Each row of a before or after table is a point. The points were changed in one or more steps. Then noise was added and the rows were shuffled. The steps act on columns, c1 being the first. Name the steps. A step turns or swaps two columns, mirrors them in a line or flattens them onto one, adds a multiple of one to another, or multiplies or shifts one. Angles are multiples of 10 degrees, from the lower column toward the higher: turns from -170 to 170, lines from 10 to 170 but not 90. Use the fewest steps. Two steps may share a column if one is a turn and the other turns, adds or multiplies; they go together, in the order done. Otherwise the lowest column goes first.

Before (13 x 3):
[[ 27  19  -3]
 [  3 -23  21]
 [ -3  -4  29]
 [ 36  42  10]
 [-19 -13  30]
 [  0  23   1]
 [  0 -26  28]
 [ 26  21 -24]
 [ 11   0  21]
 [ 32   5   0]
 [  3  18  18]
 [ 20  13   4]
 [ 22  17  14]]
After (13 x 3):
[[ -4  18  37]
 [-14 -19  59]
 [ 20  51  21]
 [  9 -24  56]
 [ 12 -21  44]
 [ 18  29 -49]
 [ -1  -6  58]
 [ -8  22   2]
 [ 15  21  29]
 [ 14  20   9]
 [ 28  15   0]
 [ 19  27  -7]
 [ 10   4  41]]
Steps: turn c1 and c2 by 20 degrees; multiply c3 by 2

Before (8 x 8):
[[ 36  -7  -3  30   9  -9  -9 -19]
 [  9  -9 -14   2  14 -13  -1  16]
 [ -6   2  -7  -2 -17   8  13 -23]
 [ 15   3   6   2  -1 -24  11   3]
 [  3  22   3  -1 -10  -7   1   3]
 [-10   2   7  -8  24  35  11  15]
 [ 13 -22  10  14 -11  -5  -6   7]
 [-11   3 -27  19   0 -14  28   6]]
After (8 x 8):
[[ -2  -7  -9  58  38   2   1 -32]
 [-10 -10   0   6  13 -18  17  11]
 [  4   1  11   4  11 -23  -9 -15]
 [-27   4  10 -15  -8  22  -7  46]
 [ 13   0  18  -4  -9  19   3 -27]
 [ 15 -23  -7  28  13  -8 -11   3]
 [  8  18  -2  -3   2  -9   0  -2]
 [ -2   4  31  36  -9 -17  22  -3]]
Steps: turn c1 and c5 by 80 degrees; turn c3 and c7 by -100 degrees; multiply c4 by 2; turn c6 and c8 by 30 degrees; multiply c8 by 1.6

Before (9 x 12):
[[ -3  17 -55  12  24  -3  32   5  33 -19 -21  23]
 [  6  56  20  -7 -48   4 -16   6  -8   6 -13 -40]
 [ 60  -6  27  28 -14  27 -18 -12 -20   5  38  11]
 [-12 -28   3   1  -4  48  38 -30 -24   9   8   3]
 [ 56  30  -6  -6   5  14  23 -26  44  37  20 -25]
 [ 32  -8 -15 -11 -27   5  23  22   8   1 -28  30]
 [-11 -18  19   4  37  -8 -23  41  27  43  14  17]
 [  1  40  17  -6 -13  -4  23 -19 -21 -29  35 -31]
 [-30  52 -49 -15 -19 -30 -16   3   4  -1  34   8]]
After (9 x 12):
[[-31  11  -9  32 -11  46  23  15 -42   8  20 -26]
 [  3 -24 -50   8  -9 -47 -15 -14 -45 -32  36  10]
 [-40   7 -17 -14   2  11  24 -29   2 -26 -28  30]
 [-43 -32  20  -4  16 -21 -19  -8 -51 -24 -16 -39]
 [ 23   9 -57 -12 -11  11  38   7 -24 -49 -21  27]
 [-11 -31  19  20  -1  -7  23  16 -27 -58  31 -28]
 [  7  -3   3  26  49  15  37  27  34 -18   5   2]
 [ 35  25  19 -44 -16  11 -23 -32   6  11  14  15]
 [-50  -9  29  -5   4  47 -17  32  11 -26  37  12]]
Steps: turn c1 and c5 by -130 degrees; turn c5 and c6 by -60 degrees; multiply c9 by 0.7; turn c2 and c9 by -120 degrees; multiply c8 by 1.3; turn c4 and c8 by 130 degrees; shift c10 by -30

Before (8 x 20):
[[ -6  -2   4  -6  -1  -1   6  -9   4   6   1   7  -7   7  -8  -9  -4  -1
    5 -10]
 [ -9  -5  -1   6  -9   1   4  -2   5  -4   1   9   6   6  -5 -18  -6  11
  -10   7]
 [ -4 -15 -16   1   3 -10  10  -8   0  17 -12  -3 -20  -3   7  -1  -8   7
   -4   6]
 [-16   1  -7 -13   1  -2   7  -8   3  -3   6 -13  -7   0   5  11   5   3
  -12  -5]
 [ -1 -16  -4  -5  -4   2 -10   0   1  -2  -9  -6  -7   2  -2   6   6  23
    2   1]
 [ -1  -3  -3  -6   3  -3   5   3  -7   2   4   7   3  -5  -8  -5   0  -5
   12  -1]
 [  8  -3  -4 -16  -4  -7   8  -2   3   0   3   0  -9 -15  -4  -6  -2  -1
    7  -5]
 [ -7  -2  11 -15   3  -2   5 -14  -9  -9   6  -5  -8   4  19   3  11   2
   -3   5]]
After (8 x 20):
[[ -7  -3  11 -15   4  -2   5 -15  -9  11   6  -5  -8   3  20   3  11  -4
   -3   2]
 [  8  -4  -5 -16  -3  -7   5  -2   3  21   3   1  -9 -16  -4  -7  -2 -16
    7  -9]
 [ -7  -2   4  -5  -2  -2   3  -9   4  26   1   7  -7   7  -8  -9  -4 -11
    5 -13]
 [ -1  -4  -3  -6   3  -2   0   3  -7  21   4   7   1  -5  -8  -5   0 -18
   12  -6]
 [ -9  -5   0   6  -9   0  10  -2   5  17   3  10   6   7  -6 -18  -6  15
  -10  -1]
 [ -4 -16 -16   1   3 -10  12  -7   1  37 -12  -3 -19  -2   7  -1  -8  -3
   -3 -16]
 [-15   1  -7 -13   1  -3   7 -10   3  17   7 -13  -7   0   5  11   6  -5
  -11  -3]
 [  0 -16  -4  -5  -4   2   7   0   0  18  -9  -6  -8   2  -3   5   6  61
    2 -24]]
Steps: add 1.5 times c2 to c20; turn c7 and c18 by -40 degrees; multiply c18 by 2.5; shift c10 by 20
